Every row gives one point. To make a cloud, some directions were put in groups of two or more. Within a group, all points are equally far from the middle, so they leave a hole (a ring in 2 directions, a hollow ball in 3). The other directions are filled evenly. Then the cloud was stretched, turned, moved and blurred a little. Count the holes, and give their numbers of directions, smallest first.

Cloud, 13 rows:
|  25 |  30 |
|  48 |  23 |
| -13 | -46 |
|  35 |  -1 |
|  36 | -40 |
| -15 | -45 |
|  30 |  -2 |
|  26 |  12 |
| -17 |  17 |
|   6 | -40 |
|  39 |  -6 |
| -17 | -14 |
| -38 | -42 |
Holes: 0

Cloud, 20 rows:
| -49 | -16 | -14 |
|  23 |  16 |   6 |
|  -7 |   8 |  35 |
| -36 | -47 |  12 |
| -47 |   5 |   8 |
| -19 | -43 |  37 |
|   5 | -42 |  18 |
|  32 | -16 |  -5 |
| -34 | -48 |  12 |
| -27 | -33 |  47 |
| -40 |   8 |  22 |
|  -7 | -32 |  43 |
|  25 | -17 | -27 |
| -55 | -26 |  17 |
| -45 | -41 |  22 |
|   2 |  25 | -31 |
|   1 | -33 | -27 |
|  -9 | -28 |  45 |
| -38 |   4 | -25 |
|   2 | -35 |  34 |
Holes: 1 (3)

Cloud, 22 rows:
| -22 |  23 |  28 |
|  44 | -14 |  23 |
|   3 | -51 | -22 |
| -10 |  28 | -49 |
| -37 | -24 | -22 |
|  45 | -26 |  -1 |
| -37 | -46 |  23 |
|  34 |  18 |  22 |
| -13 |  26 | -57 |
| -37 | -44 |  17 |
| -44 |   0 |  18 |
|  22 |  27 |  15 |
|  40 | -11 |  41 |
|  49 |   0 |   4 |
|  35 | -33 |  33 |
| -30 |  14 |  -8 |
| -24 | -52 |  15 |
| -34 |   0 | -30 |
| -31 |   9 | -32 |
|  18 |  30 |   6 |
| -15 | -48 | -19 |
|  -7 |  30 | -14 |
Holes: 1 (2)

Cloud (28 x 4):
|   0 |   0 | -34 |  34 |
|  24 | -21 |  38 | -18 |
|  30 |   6 |  25 | -13 |
| -47 | -21 | -12 |  -9 |
|  20 | -17 | -16 |  39 |
| -60 | -15 |  -3 |  -9 |
| -17 | -43 | -29 | -39 |
| -41 | -11 |   9 |  -4 |
| -29 |   1 |  45 | -20 |
| -54 | -25 |  34 | -10 |
| -33 | -21 |   4 |  35 |
|  19 |  -2 |   5 | -13 |
| -13 |  -3 |  39 |  10 |
|   0 | -23 |  38 |   9 |
|  28 | -33 |  34 |  22 |
| -40 | -19 |  12 | -35 |
|  -1 | -23 |  27 | -49 |
| -57 |  18 | -23 | -20 |
| -38 | -19 | -14 | -35 |
|  30 | -19 |  -5 |   6 |
| -32 |  -8 |   7 |  25 |
| -72 | -18 |  12 |   7 |
| -15 | -37 |  52 | -62 |
|  -3 | -52 |   0 | -23 |
| -11 | -16 |  53 |  10 |
| -19 |  -1 |  -7 |  57 |
| -16 | -37 |  39 | -63 |
| -22 |   8 | -28 |  63 |
Holes: 0

Cloud (29 x 4):
|   0 | -28 |  30 |  19 |
| -19 | -41 | -53 |  26 |
| -28 |  12 | -42 |  31 |
| -36 | -13 | -59 |  42 |
|   3 |  -1 |   0 |  18 |
| -37 |  34 |  49 |   2 |
|  -6 |  -2 |  26 |   2 |
|  22 | -40 | -56 |   7 |
|  23 | -25 |  19 | -23 |
| -26 |  37 |  11 |  29 |
|   5 |  16 |   5 |  27 |
|  16 | -28 |   3 |  -3 |
| -11 | -20 | -22 | -17 |
| -38 |  12 | -37 |   3 |
|  11 | -51 | -60 |  10 |
|  38 | -90 |   4 | -52 |
| -31 |  13 | -37 |  36 |
| -15 | -15 |  52 |  30 |
| -14 |  35 |  11 |  31 |
|  19 |  -7 |  10 | -22 |
|   5 |  45 |   2 |  24 |
| -23 |  36 | -23 |  59 |
| -21 |  19 |  24 |  24 |
|   1 |  23 | -19 |  -8 |
|  26 | -10 | -35 |   8 |
|  -8 |  40 | -23 |  37 |
|  17 | -33 | -44 |  12 |
| -25 | -73 |  -1 | -12 |
|  31 |  15 | -27 |   7 |
Holes: 0

Cloud:
|  19 |  17 |  -9 |  -9 | -10 |  41 |
| -43 |  49 | -37 |  -7 | -51 |   7 |
|  13 | -34 |  27 | -34 |   0 |  -7 |
|  29 |   4 | -18 |  -2 | -60 |   3 |
|  18 |  56 |  -5 | -15 | -53 | -20 |
|  -1 | -38 | -26 | -31 |   8 |  63 |
|  30 |  31 |  -2 |  -8 | -38 | -47 |
| -24 |  47 | -12 | -32 | -22 |  24 |
|  40 | -13 |  22 |  15 |  14 |  16 |
|   4 |  55 | -32 |  12 | -69 | -21 |
| -60 | -10 |  -7 |  -7 | -48 |  13 |
| -21 |   7 |  30 | -14 | -44 |   0 |
| -44 | -12 | -11 | -11 | -37 | -20 |
|  11 |  -6 |  42 | -14 | -21 | -12 |
| -19 |  29 |   7 | -34 | -37 |  -5 |
| -40 | -14 |  41 | -11 |   0 |  35 |
| -52 |  40 |  -4 |  -1 |   9 | -15 |
|  -2 |  14 |   2 |  22 | -68 | -19 |
|  61 |   7 | -42 | -12 | -14 | -33 |
| -22 |  -8 | -25 | -25 | -18 |  57 |
|  -7 |  57 | -14 |  19 | -70 | -39 |
| -29 |  18 |  12 |  -3 | -56 |   0 |
|  -1 | -14 |  20 |  -8 |   6 | -24 |
|  20 | -19 | -40 | -23 | -25 |  18 |
|  21 |  -9 | -44 |   2 | -22 |  -6 |
|  10 |  17 | -39 |  -8 |   6 | -42 |
|  10 | -14 |   8 | -20 | -57 |  16 |
|  45 |   1 | -35 |  -9 | -37 |  31 |
|   6 |  -5 |   2 | -50 | -45 |  52 |
| -16 |  14 | -48 | -17 |  -8 |  43 |
|  50 |  39 | -11 | -17 | -67 |   4 |
|  38 |  -3 | -37 | -14 | -44 |   4 |
|  41 |  53 | -20 |  -3 | -32 |  20 |
| -11 |  31 | -21 |  36 | -63 | -13 |
|  -4 |  13 | -21 | -12 | -54 |  19 |
| -21 |  43 | -11 |  -4 |   8 | -29 |
| -66 |   9 |  -8 | -23 | -47 |  21 |
| -31 |  16 | -37 | -15 | -47 | -19 |
| -16 |   4 |  10 | -63 | -28 |  10 |
| -38 |  24 |  11 | -19 | -13 |  23 |
|   0 |  -7 | -28 |  28 | -11 | -46 |
|  30 | -16 |  46 |  -3 |   5 |  15 |
|   5 |  27 | -45 |  -3 |  17 |  16 |
|   3 |   5 | -14 | -21 |  18 | -22 |
|  -6 |  49 | -12 | -56 | -32 |   6 |
|   4 | -16 |  27 | -18 | -20 | -23 |
|  -5 |  30 | -49 | -45 | -34 | -26 |
| -41 |  26 |  11 | -20 | -39 |  12 |
|  35 |  -4 |  41 |  10 | -20 |  30 |
| -52 |  14 | -24 |  -9 | -15 | -48 |
|  12 |  14 |  43 |  21 | -47 |  -1 |
| -44 |   0 | -54 | -18 | -26 |  -2 |
|  35 |   1 |  11 | -23 | -62 |  10 |
| -52 |  33 | -48 | -11 | -47 |   8 |
Holes: 1 (3)

Cloud (73 x 8):
|  -9 | -42 | -52 |  28 | -12 |   6 | -31 | -56 |
|  34 |  -2 |  34 | -24 | -26 |   7 |  -8 |  23 |
|  45 |   4 | -55 |  -7 | -25 |  29 |  40 |  20 |
| -39 | -15 | -32 | -32 | -13 | -34 |  -3 |   3 |
|  -6 | -12 |  39 |  29 | -87 |  26 |   6 | -43 |
|  -8 |  34 |  11 |   7 |  40 | -30 |  41 |  32 |
| -65 |  60 | -25 |   0 |  -4 | -28 |  16 |  12 |
|   8 | -25 |   9 |  43 | -30 | -36 |  38 | -52 |
|  27 | -74 |  -6 |  43 |  22 |  24 |  -5 | -48 |
|  -2 | -11 | -36 | -15 |   0 |  45 | -21 | -26 |
|   7 |  -5 |  40 | -11 | -41 | -35 | -51 | -25 |
|   5 |  44 |  11 |  16 |  30 | -26 |  35 |  37 |
| -21 | -87 |   8 |  -6 | -47 |  17 | -32 | -58 |
|  13 | -56 | -18 |   0 |  20 |  42 |   4 |  24 |
|   9 | -80 |  10 |  10 |   2 |  -7 | -22 | -32 |
|  21 | -24 |  17 |  56 | -42 |  28 | -35 |  -7 |
|  -7 |  17 | -57 | -19 |  -3 | -17 |   4 |   6 |
| -14 | -40 | -31 |  -6 | -36 | -17 |  35 | -39 |
| -10 | -17 |  18 |   2 | -57 |  32 |  -7 | -48 |
| -30 |  11 |   2 |  24 |  29 | -51 | -49 | -43 |
| -28 | -23 |  36 | -28 | -45 | -12 | -57 |   0 |
|   3 | -12 | -38 |  -1 | -27 | -27 | -14 | -19 |
| -22 | -39 |   3 | -11 | -37 | -23 |  40 | -29 |
| -37 |   1 |  56 | -13 | -16 |   4 | -19 | -17 |
| -36 | -26 |  27 |  10 | -16 | -38 | -13 | -34 |
|   1 |  -4 | -61 | -18 |   8 |   2 |  -2 |  40 |
|  34 | -29 | -20 |  39 | -15 |  -3 |   0 | -47 |
|  39 |   5 |  20 |  12 | -67 |  33 |  62 |  16 |
| -17 | -12 | -20 |   9 |   7 | -28 |  34 |   4 |
| -19 |  -5 | -56 |  10 |   8 |  -8 |  20 |   7 |
|  -6 | -30 | -26 |  13 |  16 | -11 |   4 |  17 |
|  30 | -32 |  14 | -13 |   0 |   2 |   0 | -21 |
|  39 | -26 | -43 |  -7 |  -6 |  29 |  31 | -30 |
| -49 | -11 |  42 | -44 | -68 |   7 | -14 |   1 |
| -21 |  -7 | -47 |  -6 |   8 |  35 |   3 | -21 |
| -10 | -44 |  -2 |  -5 |  13 | -11 |  39 |   2 |
| -30 | -22 |  17 |  18 |  40 | -24 | -16 |  -2 |
| -26 | -25 |  -8 |  24 | -25 |  16 | -15 | -54 |
| -11 |  41 |  47 | -15 |   6 |   2 |  31 | -16 |
|  52 |  20 | -39 |  14 |  34 |   2 |  40 |   7 |
|   9 | -25 |  20 |  30 |  27 |  24 |  -8 |   0 |
|   0 |  -1 |  21 |  -2 |  17 |  -3 | -20 |  45 |
|  42 | -28 |  70 |  18 | -33 |  -7 |  17 | -58 |
|  42 |   6 |  40 |  27 |   8 |  58 | -25 |  -8 |
| -13 | -12 |  81 |  -6 | -29 | -23 | -36 | -33 |
|  24 |  -2 |  23 | -32 |  26 |  20 |   5 |  29 |
|  17 |  16 |  13 | -13 | -28 | -36 | -31 | -16 |
|  33 | -40 | -19 |   8 |  21 |  28 |  76 |  -5 |
|   4 |   3 |  46 | -10 | -53 |  12 |  16 | -30 |
| -18 | -15 | -23 |   9 | -62 | -15 |  14 | -36 |
| -23 | -37 |  55 | -12 |  11 |  23 | -13 |  24 |
| -11 | -31 |  32 |  14 |  16 |  11 | -20 | -22 |
|  48 | -10 | -37 |  42 |  52 |  43 |   4 |  -5 |
|   9 |  27 |  38 | -19 | -45 |  44 |  38 |  19 |
|   4 |  -8 |  43 |  -5 |  -2 |  15 |  40 |   7 |
| -20 |  13 | -15 | -51 | -28 |  -4 | -12 |  51 |
|  16 | -41 |  32 |  13 | -47 |  22 | -29 | -46 |
|  18 |  74 |  21 |  -8 | -43 | -26 |   7 |  12 |
| -27 |  52 |  -8 | -39 |   1 |   4 | -42 |  31 |
|   5 |  40 |  11 |  21 |  -3 |  -9 |  19 | -32 |
|  42 |  -2 |  20 |  51 |   9 | -28 |   4 | -46 |
|  25 | -69 |  -9 |  57 | -16 | -29 |  31 | -34 |
| -23 | -30 | -30 |  -6 | -15 |  11 | -13 | -28 |
|  21 | -41 |  65 |   5 | -26 | -16 |   5 | -19 |
|  33 |  57 | -33 | -20 |  -5 |   1 |  20 |  29 |
|  11 |  20 |  86 |   7 | -27 |  35 |  29 |   5 |
|  11 | -29 |  25 | -28 |   2 |   3 |   5 | -11 |
|  -1 |   6 |  29 |  22 | -30 | -10 |  32 | -40 |
|  17 | -18 |  26 |  42 |  27 |  41 |  26 | -30 |
|  47 |   3 | -47 |   9 |  50 |   0 |   9 |   4 |
| -43 |   9 | -13 |  -1 |  29 |  -6 | -29 |  -9 |
|  -8 | -25 |   5 | -26 | -38 | -19 |   2 |   5 |
|   7 |  27 | -34 | -28 |  36 |   0 |  12 |  10 |
Holes: 0

Cloud (77 x 8):
| -14 | -60 |  15 |  18 |  49 |  65 | -36 | -20 |
|  -9 |  50 | -39 |  58 | -16 |  20 |  -7 |   3 |
|   4 | -55 | -35 |  67 | -41 |  15 |  -7 | -51 |
| -14 |  -5 |   4 | -26 |   9 | -35 |   9 | -29 |
| -39 |  -6 |  55 | -10 |  10 |   3 | -14 |  -3 |
| -26 | -65 |  36 | -54 |  -7 |  19 |  42 |  20 |
|   9 | -27 |  27 | -20 | -29 | -35 |  20 | -25 |
|  -5 |  56 |  36 |  -3 |   5 |  23 | -49 |  31 |
|  18 | -39 | -12 |  12 |  40 |  34 | -11 |   5 |
| -19 |   5 |  52 | -16 |  -8 | -38 |  58 | -27 |
|  17 |  59 | -19 |  32 | -16 |  11 |   3 |  13 |
|   6 |  -7 |  10 | -53 |  36 |  18 | -23 |  39 |
|  14 |  23 | -22 |  34 |  28 |  45 |  16 |  26 |
|  -7 | -63 | -17 | -37 | -24 | -20 |  63 |  19 |
|   6 |  47 |  48 |  -9 |  27 | -25 |  -3 | -22 |
|   0 | -60 |   8 |  -5 |  13 | -13 |  30 | -26 |
|  -5 | -31 |  27 |  -8 |  17 |  31 |  37 |  52 |
| -42 | -29 |  47 |  28 |  -4 |  34 | -31 | -14 |
| -35 | -40 |  20 | -22 | -26 |  -9 |  33 |  13 |
|  -1 | -13 | -19 |  -4 | -32 |   8 | -32 | -19 |
| -12 |  -6 |   1 |   3 | -23 |  18 |  39 |  18 |
|   8 | -45 |  29 |  22 |  13 |  45 |   0 | -44 |
|  -8 |  39 |  11 | -41 |  53 |   5 |  -2 |  42 |
|  -7 |  36 |  50 |  34 |   9 | -35 |  16 | -31 |
| -15 | -22 |  -7 |  48 | -19 |  20 |  45 |  49 |
|  28 | -28 |  23 | -80 |  21 |  -8 |  -4 |  14 |
|  10 |   6 |  19 |  36 |  -4 |  27 |  -9 |   8 |
|  -3 |  25 |   6 |  39 |  -6 |   2 | -22 | -31 |
|  28 | -19 |  -2 |   9 |   0 |  64 |  24 |   3 |
|  22 |   3 |  40 |  -6 |  -9 |  15 |   1 |  20 |
|  27 |   2 |  -4 | -58 |  41 | -30 |   2 |  16 |
|  42 |  14 | -34 |   6 | -23 |  23 |  18 | -23 |
| -53 | -26 |  26 |   3 | -11 |   4 | -50 | -18 |
|  24 | -33 | -22 | -80 |  -6 |  23 |   7 |  22 |
|  -8 |  10 | -64 |  35 |   9 |  57 |   5 |  56 |
|  -1 | -50 | -24 | -26 |  -5 | -14 |  46 |   2 |
|  64 | -36 | -16 | -21 |   7 |   2 |  27 | -16 |
|  19 |  27 |   0 |  29 |  16 |  22 |  61 |  -8 |
|   2 | -45 | -12 | -38 |  18 | -12 |  13 |  32 |
|   5 | -22 |  34 |   2 |   9 |   7 | -52 | -39 |
|  28 |  28 |   2 |  56 | -12 | -40 |  19 | -42 |
|  25 | -39 | -19 | -26 |   9 |  11 |  -7 |   0 |
|  16 |  -8 |   9 | -21 |   0 |  32 |  20 |  42 |
|  20 | -12 | -26 |  26 | -21 |   8 | -27 | -28 |
|   7 |  38 |  30 |  44 |  13 |  17 | -30 | -35 |
|   9 |  -3 | -13 | -51 |   2 |  12 |  15 |  71 |
|  27 |  24 |  -1 | -20 | -13 |  15 |  15 |  -9 |
| -12 | -15 |  59 |  44 | -19 |  21 |  68 |  -4 |
|  42 | -29 | -39 | -40 | -24 | -26 |  -8 |  16 |
|  -5 | -58 | -46 |  17 | -15 |  28 |  16 | -28 |
| -10 |   9 | -13 |  48 | -36 |  13 |  30 | -19 |
|  45 | -31 | -78 |  17 |  -3 |  31 | -59 |  -3 |
|  -7 | -21 |   2 |  19 | -22 |  15 |   1 | -32 |
|  -8 | -13 |  52 |  -8 |  47 | -25 | -17 |  -9 |
|  22 | -24 |   9 |  -8 |   0 | -10 |  15 |   5 |
|  25 |  52 |  48 | -30 |  40 |  -6 |  20 |  -6 |
| -15 | -32 |  13 |  34 |  27 |  51 |   0 |  67 |
|  -6 | -42 | -45 |  15 |  -1 |   9 |  48 |  40 |
| -21 | -34 |   4 |  -1 |   9 |  45 | -10 |  25 |
| -14 |  40 | -13 |  -2 |   4 | -31 | -34 | -25 |
|  10 |  -4 | -38 | -34 |   4 |  24 |  -1 |  11 |
|   7 | -40 |  17 | -73 |   9 |  34 |   2 |  -6 |
|  12 |   5 |  61 | -34 |  -5 | -26 | -13 | -29 |
|  27 | -51 | -49 |  -7 |  -8 |  31 |  26 | -11 |
|  27 | -18 |  58 | -47 |  -6 | -39 | -17 | -29 |
| -23 |   4 | -21 |   5 | -11 |  -5 |  48 |  29 |
|  37 |   2 |   1 |  27 |  -6 |   5 | -31 |  14 |
|  33 |  61 | -10 | -17 |  42 |   7 |  29 |  32 |
|  32 |   2 | -27 | -47 |  -2 |   4 |  13 | -45 |
| -19 | -63 |  21 | -26 | -51 | -28 |  33 | -30 |
| -23 |  44 |  22 | -16 | -15 | -31 |  64 | -53 |
|  30 |   6 |  -2 | -42 | -31 | -29 |   5 | -42 |
|   4 | -26 | -23 |   3 | -28 |  -4 |  45 |   7 |
| -38 | -11 |  55 | -31 |  -5 | -21 |   3 | -65 |
| -24 | -59 |   7 | -14 |  26 |  22 | -17 |  -5 |
|  15 | -11 |  -9 |   6 | -29 | -39 | -21 | -47 |
|   3 |  25 | -30 |  49 |  -3 |  32 |  -4 |  41 |
Holes: 0
